Each row of a before or after table is a point. The points were changed in one or more steps. Then noise was added and the rows were shuffled. The steps act on columns, c1 being the first. Name the steps. A step turns or swaps two columns, mirrors them in a line or flattens them onto one, adds a multiple of one to another, or multiplies or shifts one. Angles are multiples of 10 degrees, from the lower column toward the higher: turns from -170 to 170, lines from 10 to 170 but not 90. Use the fewest steps. Two steps may share a column if one is a turn and the other turns, adds or multiplies; they go together, in the order done. Otherwise the lowest column goes first.

Before (11 x 2):
[[ -2 -25]
 [-47 -16]
 [-10 -47]
 [105 -41]
 [-43 -18]
 [ 65 -51]
 [ 10   9]
 [ -5 -19]
 [ -8 -35]
 [ 61 -96]
 [-20   8]]
After:
[[-36  32]
 [  2  19]
 [ 79  27]
 [  5  36]
 [  9  48]
 [-21  -2]
 [  8  26]
 [115   3]
 [  7 -12]
 [-33  31]
 [ 90  68]]
Steps: mirror c1 and c2 in the line at 170 degrees

Before (9 x 4):
[[-14 -10 -27 -46]
 [-49 -26 -37 -75]
 [-47  10 -47  12]
 [-70  -3  34  42]
 [-30  40   8 -33]
 [ 40  51  50 -64]
 [ -5 102  13  36]
 [-23   9 -29  17]
 [ 28 112  16 -45]]
After (9 x 4):
[[ 47   5  69 -64]
 [ -1 -39 -49  16]
 [-17  -7 -25 -40]
 [-14 -16 -63 -82]
 [ 74 -58  37  37]
 [  5 -28 -27  14]
 [ 54  25 -51  41]
 [ 43 -18 -10 -37]
 [ 70 -65  70 -46]]
Steps: turn c2 and c3 by -130 degrees; turn c1 and c3 by 120 degrees

Before (10 x 8):
[[-52   8 -31  85   4  15  21   7]
 [ 23  71 -27  -3  42  31  58 -10]
 [ 35  21  -7  29 -28 -17  14  16]
 [ 12 -73 -28 -57  -5 -37  22 -38]
 [-34 -57  -4  77  19  34  21 -10]
 [ 25  10 -34 -20  47 -45 -39 -15]
 [-12  23   7 -36   7   9  27  28]
 [ -9  26   9  56   3 -20  60  14]
 [ 10 -50  -3 -11  18 -29  11   3]
 [  6  29  36  40 -23 -50 -29 -25]]
After:
[[ 38  -5  -6 -31 -24 -21  28  57]
 [-52  36 -29 -78   4  12  44  49]
 [ 10  39  -5  35  19 -28  26  44]
 [ 25 -18 -39   8  52 -43 -79  24]
 [-13 -35   3  21   8   5  54  68]
 [  9  34 -28  86  -5 -39  45   1]
 [-34  87  -5 -37  20  34  44  30]
 [  9  -6  41 -48 -23 -51 -58  17]
 [ -7   6   7 -63   7 -20 117  53]
 [ 20 -64 -29 -35  40  31 119  27]]
Steps: turn c2 and c4 by -150 degrees; multiply c7 by 2; shift c8 by 40

Before (10 x 12):
[[ -17  -50  -49  -11  -12   20   41   43  -34   23   19  -40]
 [ -47   42   12  -14    8 -103   -6    3   29   45  -20   77]
 [  25  -42   40  -43   11   29  -20  -28   20   36  -52   34]
 [-108  -14    7   17   11   19  -24  -61  -32    4  -15   70]
 [ -43   -1   24  -29  -82  -53   46   10   24   -1  -60   28]
 [  -2    5   24    2   -6   63  -48   38   26   35   15  -22]
 [ -53  -44  -27  -27   40  -48  -20   34    6  -18   35  -37]
 [   3   54  -65    4   11    8  -10  -43    6   15   52   83]
 [ -37    6   -2   33  -12  -51   24   46   10  -29   -7   51]
 [ -37   65    8   30   15  -19   18   40   31  -31  -49   16]]
After (10 x 12):
[[ -47   41   33  -14    8 -102   -6   33   29  -87  -19   17]
 [  -2    5   21    2   -7   63  -49   15   25    9   15   41]
 [ -44   -1   68  -28  -82  -54   46  100   25  -25  -61  -10]
 [   3   54  -70    3   11    8  -11 -121    6  -84   52  -16]
 [ -18  -50  -33  -11  -13   21   41   15  -34   29   20   35]
 [ -53  -45   12  -27   39  -48  -20  -19    5   41   35   -3]
 [ -37    6  -52   33  -11  -51   24   56   11  -39   -6  -44]
 [  24  -42  105  -43   11   30  -21   50   21  -45  -52   22]
 [-107  -14  -19   17   11   19  -25  -39  -31  -68  -14  -20]
 [ -38   65  -37   30   16  -18   19  112   32   -4  -49  -35]]
Steps: add -1.5 times c4 to c3; add -1.5 times c11 to c8; turn c10 and c12 by 110 degrees

Before:
[[ -25   27   18   19  -19  -53   73  -39  -22   -9  -86   -1   21  -40
    32  -55   74  -26]
 [ -26  -15    3   79  -37   -1  100  -42   -6   -4   -2  -17   62  -38
    20   17   43  -10]
 [ -29   41   10   47    3  -20   77  -72  -45  -75  -36  -35  -25  -72
    23  -15   53  -15]
 [  33  -68  -76   33   18  -47  -10  -12   62  -40    2   71   -7   -4
    29   23  -35   80]
 [ -34   -4   10   51  -10    3   -8   24  -31   48   50   35    4   30
    66   73    6    3]
 [ -19  -70  -46    3   15   32   15   14    7   10   -1   12   -9   30
    13   25  -48   38]
 [ -10  -47  -74   41    1  -21  -20   57   48  -29   32   38  -14   39
   -15   18   -4   -3]
 [ -13  -33   50   47  -17   42  -15   15  -21   -4   20   66   43   20
    13   57  -29  -37]
 [  25  -52  -48  -23    7  -54   65   24   87  -86   27   31  -46    5
    60  -32  -36   51]
 [  24    3   19   43    2  -51   94  -24    7  -28  -75  -64  -12 -109
    41    2   42  -35]
 [  18  -48  -64   29    9   34  -19   25  -42   17   67   64   40   34
    63   39  -46  -40]]
After, 11 rows:
[[  -8   -7   11  -53   -9   33  -10   22  -33   48   44   29    3   43
    61   77    4  -29]
 [  -8  -12    6  -76  -37   54   99  -39   -4   -1    8  -16   64  -39
    23   20   40    1]
 [  35  -30   50  -45  -16    3  -14   17  -23   -2   15   62   40   21
    24   57  -31   30]
 [ -29   41   13  -48    1   63   81  -71  -45  -77  -22  -37  -22  -76
    26  -15   50    7]
 [ -39  -54  -45   23    7  -67   66   25   89  -87   28   31  -48   10
    42  -32  -39  -68]
 [ -34  -68  -79  -32   19  -68   -8  -11   62  -39   -1   71   -6   -5
     0   23  -35  -83]
 [ -21  -49  -77  -44    1   -4  -23   54   47  -27   26   36  -13   45
   -15   21   -6   10]
 [  25  -75  -45   -3   13   -8   16   11    9    9   -7   12   -9   29
     1   23  -44  -39]
 [ -35    2   18  -44    5  -10  101  -21    6  -29  -51  -62  -13 -116
    48    1   37   17]
 [ -56   30   16  -20  -16   57   75  -39  -26   -9  -80    3   26  -53
    37  -54   74   13]
 [  35  -49  -66  -30    8  -33  -19   24  -41   17   61   66   41   42
    71   37  -48   14]]
Steps: turn c1 and c6 by -70 degrees; add 0.7 times c17 to c6; multiply c4 by -1; turn c11 and c14 by 10 degrees; mirror c15 and c18 in the line at 170 degrees

Before (9 x 24):
[[  0  55   9   6  34   4  23 -16  -8  13 -10  12 -13  13  28   8   1  20
   50  -3   9  17   7 -26]
 [ 18 -53 -31 -15 -19 -25   7 -13  16 -13   0 -18   9  25  23 -17  20  42
    2   9  13  27 -10  35]
 [  8 -24 -19 -10  12 -16   1 -37  19   7  -5   0   1   2  11 -21  24  24
  -11 -19  -4  11  -6  34]
 [-20  24  -5  -3  37  18 -12 -33 -25   4   1  20   4  33   0  22 -11  20
   36   4 -11  24  -4  -9]
 [ -5  36  19   7   2 -15  -8   2 -14  15 -20  26  -8  37  18   9  -2  -8
   30   2 -27  13 -11 -32]
 [ 16 -18 -44  -7  -7 -18  17   2   0 -14 -36  -5  20  20  26 -30  24  12
  -34  15   2  21   8  29]
 [ 33  65  10  57 -28 -37  -8 -20 -17  29  16 -38  15  29   2 -37 -24   8
   -1  13  19  13   5 -13]
 [-23  51  10  14  23   7  -2  -5 -17   8  23  -7 -10  -2   0 -11  -6  26
   35  10 -18  17 -21 -26]
 [ 14 -17 -28  -1 -20  -6  13   1  21   6 -30  -7  13  21   4 -21   5  48
  -11   0   9 -10   4  39]]
After:
[[ 18 -61  11 -16 -13  23   8 -12  -7 -15  -2 -18   8  24  22 -18  21 107
    1 -17  13  28  -4  42]
 [ -6  40  -5   6  -2  14  -8   4  10  16 -21  25  -8  33  17   9  -1 -20
   29 -12 -26  13 -15 -32]
 [ 32  62  13  57 -31  37  -9 -22   3  30  14 -36  16  13   4 -37 -22  20
   -4 -22  18  13 -17 -11]
 [-22  50   9  16  16  -7  -4  -5  -1   5  25  -7 -10  11  -1  -9  -6  65
   38  -7 -19  17  20 -36]
 [ 15 -25  22  -1 -10   6  13   2  -6   6 -33  -6  12  12   4 -20   6 122
  -12  -6   8 -11 -17  47]
 [-20  21  12  -2  27 -18 -11 -34 -23   3   0  21   5  26   1  21  -8  51
   37 -14 -10  23 -14 -30]
 [  1  56   9   7  31  -5  24 -18   4  12  -8  12 -11   5  28   8  -1  52
   50  -2   8  17 -14 -33]
 [ 18 -31  38  -8  -8  19  16   2 -19 -15 -34  -5  18   3  26 -30  23  30
  -35 -20   3  22 -15  22]
 [  9 -30  11  -9  17  15   1 -35 -13   6  -5  -2  -1  10  11 -18  22  60
  -10  16  -3  10  -1  35]]
Steps: mirror c2 and c3 in the line at 10 degrees; turn c5 and c9 by -20 degrees; turn c9 and c24 by 40 degrees; multiply c6 by -1; turn c14 and c20 by -160 degrees; turn c14 and c23 by 140 degrees; multiply c18 by 2.5
